Rows are points. The window is the flat piece filled in between its corners: a triangle in 3 columns, a solid with four corners in 4, and so on. A path goes straight from each point to the next, and from the last back to the first. List the points from which the path goes on through the window.
(in the rows, 128 means zero)

Window, 4 rows:
[[ 82  73 197  79]
 [145  57  79 155]
 [143 169 123 128]
 [180 147 150 113]]
Path:
(1): [121 111 128  86]
(2): [ 98  79 142  43]
(3): [107  78 188 152]
(4): [112 109 205 102]
(5): [114 110 183  64]
(6): [182 109  52 118]
(7): [166 109 119 181]
(8): [127 140 181 138]
(9): [150 156 128  49]
(10): [122 126 102  77]
(11): [127 117 145 182]
(12): [159 104 190 159]
(13): [151 118 136  66]
(14): [121  93 172  54]
(15): [ 84 107 214 142]
(16): [115  98 166 131]
Through the window after points: 2, 16

Window:
[[155 176 182 131]
 [ 88 126  84 158]
 [ 78 120 172 150]
 [212 125 166 131]]
Path:
(1): [143 169 176 153]
(2): [151 162 178 109]
(3): [145 153 129 122]
(4): [157 141 132 187]
(5): [208 140 209 183]
(6): [203 125 189  92]
(7): [ 67 140 132 126]
(8): [ 77 151 130 176]
Through the window after points: 1

Window:
[[ 99 179 159 165 153 162]
 [ 17 141 122 118 145 162]
 [203  99 120 130  52 121]
 [219 130  41  96 125 167]
 [210 112  76 200 166 158]
 [131 117 147 111 129  86]]
Path:
(1): [204  89  91  57 160 200]
(2): [202 163  30 146 100 132]
(3): [153 188  94 208 121 115]
(4): [144 128 136 150 154 171]
(5): [125 112 138 113 145 129]
(6): [139 166 105 139  79  77]
(7): [123 148 119 165 115 118]
(8): [133 144 159 128 149 151]
(9): [163  78 156 129  96 168]
(10): [116 175  62 130  84  87]
(11): [149 139  97 127  88 103]
(12): [155  71 160 130  92 182]
Through the window after points: 1, 3, 5, 7, 9, 11

Window:
[[161  94  73  99  98  97]
 [114 153  47 111 138 126]
 [156 131 180 125 249 116]
 [166 145 124 115  48 124]
 [100  87 165 179 231 123]
 [ 88  69 137  54  43 153]]
Path:
(1): [163 133 119 100  83 208]
(2): [154 101 128 124 125 163]
(3): [135 116 105 118 111  84]
(4): [127 112  96  95 126  65]
(5): [179  94  70 139 111 196]
(6): [174 105 105  94  96 195]
(7): [135 123 161 111 102  99]
(8): [131 126 160 125 183  87]
(9): [167  99 130 133 209 173]
(10): [114  87 117 123 105 159]
(11): [106 116 146 114 102  69]
(12): [113 125 104 110 105  61]
Through the window after points: 2, 4, 8, 12

Window:
[[199 129  99 108  48 143  73 113]
 [ 50 216 146 180  98  10 106 132]
 [ 82  58 146  75 110 141 166  44]
 [143 126 178 124  85 108 145 131]
 [147 123 109 209 164 168 150 117]
 [156 181 124 119 137  78 113 208]
 [174 195 104 140 111 177 144 174]
 [129  88 180  91 126 193  89 129]]
Path:
(1): [139 137  96 157  55 152 142 212]
(2): [170 187 122 132 137 168 134 137]
(3): [157 173 173  83 107 107 103 100]
(4): [ 99 104 151 129  97 142 110 166]
(5): [122 106 109 138  71 146 147 177]
(6): [172 183 147  89 152  94  89 102]
(7): [105 230 165 123 133  36 109 115]
(8): [ 63 116 104 220  60 100 127 161]
(9): [ 56 138 109 162  75  46 131 199]
(10): [139 222 178 140 138  83  97  88]
(11): [143 198 145  95 137  81 125  61]
(12): [107 136 137 131  62 108 116 182]
(13): [121 105 140 122 102 120 134 144]
(14): [126 141 154 113 118 114 139  99]
(15): [207 161 153  98 168 160  80 104]
(16): [147 133 102 154  87 123 122 149]
Through the window after points: 1, 5, 7, 9, 13, 15

Window, 9 rows:
[[213  94  93 172 133  99   7  76  59]
 [116 116 191 141 123 114 144 140 142]
 [117 119 158 129  97 154 178 103 171]
 [114  69 143 112 108 127 167 145 145]
 [150 140 155  97 111 145 139 167 173]
 [117 127 146 123 141 174 164 146 120]
 [145 119 100 155 132  81 145 108 108]
 [ 91 119 129 102 136 114 130 103 136]
 [ 97 132 149 135  69 143 139 164 146]]
Path:
(1): [123 134 119 133 152 150 130 187 187]
(2): [165 127 170  94  84 128 132 124 132]
(3): [136 121 139  82  99 111 135 130  80]
(4): [ 97 103 144 173 146 134 122 147 183]
(5): [120 106 131 158 128 134 149 121 151]
(6): [154 143 154  79  89 110 155 125 128]
(7): [148 121 145 122 102 133 141 114 130]
(8): [122 112 147 143 123 135 131 116 152]
(9): [110 116 129 159 120 134 137 119 177]
(10): [139 125 184  82  88 166 202 110 126]
(11): [140 116 137 119 110 130 149 124 105]
(12): [123 104 136 139 131 137 112 131 136]
Through the window after points: 1, 5, 7, 9, 11

Window:
[[ 43 138  67 164 142  83 111 131 152]
 [185  84 115 145 115 191  95  86  71]
 [144  54 143 136 196 234 102  71  86]
 [141 111 151 119 167  93 110 138 163]
 [153  81 150 118 120 224 161  69 127]
 [ 89 101  54 135 172 125 152 208 141]
 [ 71 167 123 148 104 119  46 190 210]
 [164 157 118 114 173 199 116  88 114]
 [ 53 171 131 195 138  91 126 209 145]]
Path:
(1): [ 80 110 126  75 151 155 151  92  60]
(2): [207  78 115 174 178 185 113 116 143]
(3): [118 140  96 156 148 140  91 127 178]
(4): [112 125 165  99 128 152 102 152  94]
(5): [ 64 102 115 115 139 129 104 130  95]
(6): [145 108  90 209 149 148 124 143 188]
(7): [126 106  89 154 179 126 117 166 157]
(8): [ 50 120 108  79  90 146 154 157  90]
Through the window after points: 3, 7

Window, 11 rows:
[[163  58  22 109 192 171  99 123  46 239 163]
 [156  86 108 109 109 138 164 156 146 128 138]
 [142 153 150 157 108 120 135 135 154 169 141]
 [183 101 131 114 119 144  76 115 123 148 209]
 [205 119 165 131 238 135 164 147 119 177 122]
 [ 73 191  96 177 177 114 146 120 125 120 167]
 [106 139 156 150 149 119 188  86 107 131 145]
 [115  65  93 156 135 151 135  79 158 143 158]
 [ 42 161 112  63 195 143  63 174  72 187  39]
 [113 183  83  90 190  99 237 122 196 185 185]
 [182 156 139 119 137 159 140 111 141 133 111]]
Path:
(1): [133 131  66 140 150 105 122 102 122 152 143]
(2): [138 137 153 122 180 199 146 152 104 165 167]
(3): [ 83 159 148 116 127 207 171 154 136 176 140]
(4): [167 120  96 147 167  91 121  98 111 153 146]
(5): [179  98 100 126 137  67 119  82 130 132 129]
(6): [131 133 140 110 134 216 116 173 129 170 223]
(7): [142  86  72 101 198 242 158 107  97 217 148]
(8): [152  90  50 122 174 118 100 130  71 204 162]
(9): [119 107  87 113 157  83 116 120 104 152 120]
(10): [123 173 135 149 176 197 129 122 117 192 158]
(11): [138  82 172 123 144 220 104 135  86 181 147]
(12): [135 124  38 132 174  71 108 107 105 147 113]
Through the window after points: 1, 3, 5, 7

Window (11 x 11):
[[115  73 119  92 146  76  94 165 109 136 124]
 [129  77 112 113 154 164 123 109 140 163 128]
 [108  73 194 156 132 103 102 129 140 157 123]
 [133  82 122 159 166 103 157 174 173 129 145]
 [170 239 131 165 174 121 110 114 103  25 119]
 [ 87  70 106 157  93 110 150 138 113 141 101]
 [156 238 148 115 197  67 173  69 118  45  79]
 [182 163 188  71  99  97 167 101 124   7 134]
 [ 85 208 144 117 185 105 142  81 129   8 143]
 [135  38  93 165 133  79  96  95 156 142 144]
 [109 117 119 114  89  93 106 139 185 164 135]]
Path:
(1): [ 86 166 155 141 149 115 178 107  89 145 169]
(2): [130 199 161 122 178  72 190  88  97  99 153]
(3): [122 160 124 124 162 105 117 105 152  38  85]
(4): [130  99 119 152 155 106  85 132 190 103  69]
(5): [118  82 132 139 128  89 131 104 112 131 163]
(6): [141 155 130  98 131  81 161 123 111 126 209]
(7): [122 118 135 139 131  82 119 125 151  85 105]
(8): [121 135 136 128 142 108 118 116 180  58  89]
(9): [175 162 159 115 147 106 196  82  74 110 186]
(10): [125 115 139 115 147 121 126  96 112 138 170]
(11): [129 110 118 124 142 122 123 125 155 107 105]
(12): [120 137 123 123 139  97 113 121 153  72 116]
Through the window after points: 2, 4, 10, 12

Window, 12 rows:
[[111 144 124  50 129 127 203  99 197 141 102 149]
 [136 113  58 102 213 186 167 187 117  94 124 129]
 [214 110  97 134 125 111  85 132 161 131 205 105]
 [126 145 151 204 173 133  84 146 108  20  58 166]
 [162 101 170 128 219 149 109 178 148 126 137 166]
 [155  50 117 102 113  97 121 156 115  90 137 154]
 [ 60 133  55 137  47  91 147 138 143 105 183 201]
 [148 149  65 200  77  81 199 178 126 109  81 233]
 [ 77 141  81  63 168  66 114 130 116  90 135 125]
 [204 172 137 161 171 179 172 121  75 165 110  98]
 [ 97 128  64 187 119 134 125 120 168 176 113 158]
 [215 169 117  85 100 140  85 171  76 127 122  84]]
Path:
(1): [145 112  67 111 142 150 151  76 145 108 107 249]
(2): [133 151 110 147 112 103 174 167 141 129 105 138]
(3): [119 124 107 143 117 103 148 177 126  99 123 116]
(4): [128 118  81 111 118 114 127 115 121  89 117 168]
(5): [156 128  87  76 130 146 126 120 135 117 140 208]
(6): [ 65  91 110 161 101  53 139 179 155  86 133 109]
(7): [165 109 129 158 118 107 140 182 148  94 159  86]
(8): [188 120  69  90 139 125  83  86 144 156 163 182]
(9): [146 130  51  83 193 154 124 125 116 112 125 187]
(10): [117 123 110 130 148 117 155 190 127  92 132  86]
(11): [124 121 108 134 129 115 153 167 129 109 118 138]
(12): [181 163  99 131 166 145 104  99  84 125 113 215]
(13): [137  88  79  73 181 137 117  92  94 121 118 224]
(14): [136 135 124 137 150 129 150 184 160 114 131 102]
(15): [144 139 141 171 139  74 165 205 104 138 147  69]
(16): [175 141  86  56 140 170  85 123 122 101 109 171]
Through the window after points: 1, 7, 9, 13, 15

Window (14 x 14):
[[187 125  56 195 141  20  43  48 137  77  83 114 155 117]
 [157 175  49  42  64 224 133 137 110 140  46  98 153 143]
 [ 71 114  97 141  38 190 146 150 177 157 124 153 140  95]
 [145 143 237 170  79 215 197 161 178 147  62 127  71 195]
 [ 70  79 152 108  90 124  77 209 147 168  74  58  91 182]
 [ 40 132  86 113 138 137 149 144 168 105 133 132  96 105]
 [ 94 185  19 105 143  81 127 154  79 178 152 125 101 191]
 [ 26 165 133 173 171 148 190 105 113 146 225 117 142  81]
 [124  83 173  57 144 114 126 104  98 183  77 135  85 216]
 [109  86 150 188 184  89 185 167 179 147 127 105 152  92]
 [166  72  71 181  99 173 161 178 130  84 127  85 128 109]
 [143 172  95  86 185 187  34 133 193 155 166 180 146  67]
 [137 188 114 109 140  91 136 128 101  89 174 157 177 161]
 [167 129 112 155 132  55 127 122 218 147 177  67  79 118]]
Path:
(1): [ 94 133  99 152 155 151 130 110 191 138 123 112 163 187]
(2): [107 141  69 127 142 169 108 114 188 139 139  67 176 219]
(3): [135 135 133 132 111 106 127 155 155 149 143 153  80  64]
(4): [ 99 176 139 132  84  53 159 162 105 163  97 160  61  71]
(5): [104 124 129 114 168 157 125 110 160 143 149 116 151 176]
(6): [109 129 101 120 139 144 112 122 172 148 127 133 134 151]
(7): [147 138 151 116 110 137  86 183 113 146 102 113  89  97]
(8): [157 124  98 117 114 101  91 153 141 130 100 125 111 105]
(9): [119 140  84 151 127 135 112  82 190 106 105 113 169 203]
(10): [112 122  75 137 148 155 113 148 178 149 132 100 125 156]
(11): [ 92 148 174 100  87 104 129 137  90 144 122 139  97  55]
(12): [126 164 132  85 108  88 110 141  69 141 146 152  73  48]
Through the window after points: 2, 6

Window (14 x 14):
[[191 101 106 156 123 144 142 124  69 143 125  96 144  82]
 [187 101 126 212 116  95  87 154 123 135  76  67 185 104]
 [  7  89 117  81 166  97 150 191 134 121 160 123 107  98]
 [118 114  16 125 123 116  75  90 123 107 101 106 157 187]
 [128  84  67  52  83 132 110 145 140 119  81  70 144 204]
 [148 132 141 130 110  94  68 120  39 144  97  66 168 114]
 [ 85 170 111  55 174  91 126 192 188 107 185 117  95 114]
 [204  81 148 170 179  56 126 143  58 129 139  66 189 132]
 [ 57 160 143 107 156 111 166 189 126 156 156 159 129 164]
 [119  80  99  61 100 120  80  99 182 123 131 147 179 143]
 [175  93 140 204 128  88  95 129  82 194 171  37 140 133]
 [101 128  67  69 109  68 152  93 159 153  93  82 161 148]
 [ 68 129 177 117 176  97 155 134 145 104 143 120  61 140]
 [ 60 129 110  57 237  96 121 169 174 188 115 139  63 156]]
Path:
(1): [125 111  89  82 102  76 119 167 140 121 114 112 113 157]
(2): [ 92 115 107  83 157 156 118 135 135 134 130  73 159 160]
(3): [114 151 132 111 213 127 111 134 137 119 141  54 160  89]
(4): [109  53 113 152  79  60 130 178 110 150 105 145 113 159]
(5): [125  84  31  89  95  36 119 162 129 174 196 172 138 177]
(6): [115 119 128 113 156 133 105 124 133 107  97  76 150 133]
(7): [146 137 139 116 177 132 111 128  95 114 141  46 189 160]
(8): [146  73 115 150 143  27 124 161 109 172 120 131 104 105]
(9): [118 107 113 135 137  53 108 173 113 147 169 134 104 139]
(10): [116 134 122 114 152 133 131 133 126 151 115  79 152 134]
(11): [ 83 133 130  93 163 116 134 156 138 159 134 104 147 142]
(12): [132 119  89 131 168  45 100 163 113 134 106 171  30 153]
(13): [176  90  87 138 103  59 107 152 126 160 141 129 108 141]
(14): [105 110 121 119 157 125 115 117  96 130 106  82 165 135]
(15): [120 111 133 164 151 140 101 125 100 144 124  59 156 128]
(16): [157 103  87  99  90  29 141 155 126 160 121 154 136 168]
Through the window after points: 1, 3, 5, 7, 9, 11

Window (14 x 14):
[[144 197 231 118 111 212 117 187 145 143  58  82 108 128]
 [ 61 173 133  97 138 247  84 120  87 131  95  19 150 151]
 [ 57 207 234 131 114 162 154 156  83 180 132 144 180 142]
 [172 108 114 131 135 101 228 141  52 106  58  88 148 161]
 [162 101 129 141 160 176 109 171  93 114  67 154 102 147]
 [164 135 163  77 111 133 128 134 121 124  69 159 176 166]
 [ 92 159 131 208 168 114  96  68 184  82 167 133 105 135]
 [ 30 119 122  97  92 122 234  33  87  66  92 118  47  98]
 [190 110 115 120 219 129 159  65 143 111 152 149 168 124]
 [130 117 150 180  54 113  75 175  72 177 111 103  40  39]
 [126 136  93 110 122 105 182 155 101 156  26 111  32 150]
 [125 116  74 131 106 207 138 171 143 146  90 137 158 142]
 [ 36 157 101 100 104 157  97 188 152  90 147 125  82  65]
 [206 149  80 139 116 141 150  91  66  89  94 104  23 139]]
Path:
(1): [144 167 111 134 173 146 148  87 100  77  55 189 146  82]
(2): [156  92 131 108 157 130 150 124 148 160 174  72 109 174]
(3): [110 102 132 111 113 118 135 169  99 123 126 110  86 145]
(4): [143 215 106 132 134 174 160  80 140 129   8 145 128  69]
(5): [115 171 107 143 172 127 170  86  70  88  23  97 165  92]
(6): [118 113 143  84 128 180 166 129 153 127 169 134  99 187]
(7): [117 118 171 106 117 155 135 149 125 135 119  87 121 171]
(8): [132 210 111 155 150 215 112 101  89  94  64 157 157  53]
(9): [ 79 174 132 151 134 181 139 121 103 124  68  97 113 106]
(10): [ 91 119 142  54 103 174 119 126  95 115 150  81 122 161]
(11): [ 82 120 149 140 128 143 165 149 151 133 172  89  87 193]
(12): [151 149 112 111 140 148 149 100  89 108  69 117 138  98]
(13): [122 155 107 123 139 134 133 111 114  73  58 135  95  96]
(14): [109  93 110 115 110 149 177 101 107 114 122 100  77 141]
(15): [144  99 107 100 123 136 144 120 104 114 121  54  85 171]
(16): [165 177  96 190 147 158 132 110 108  87  63 189  82  83]
Through the window after points: 1, 3, 9
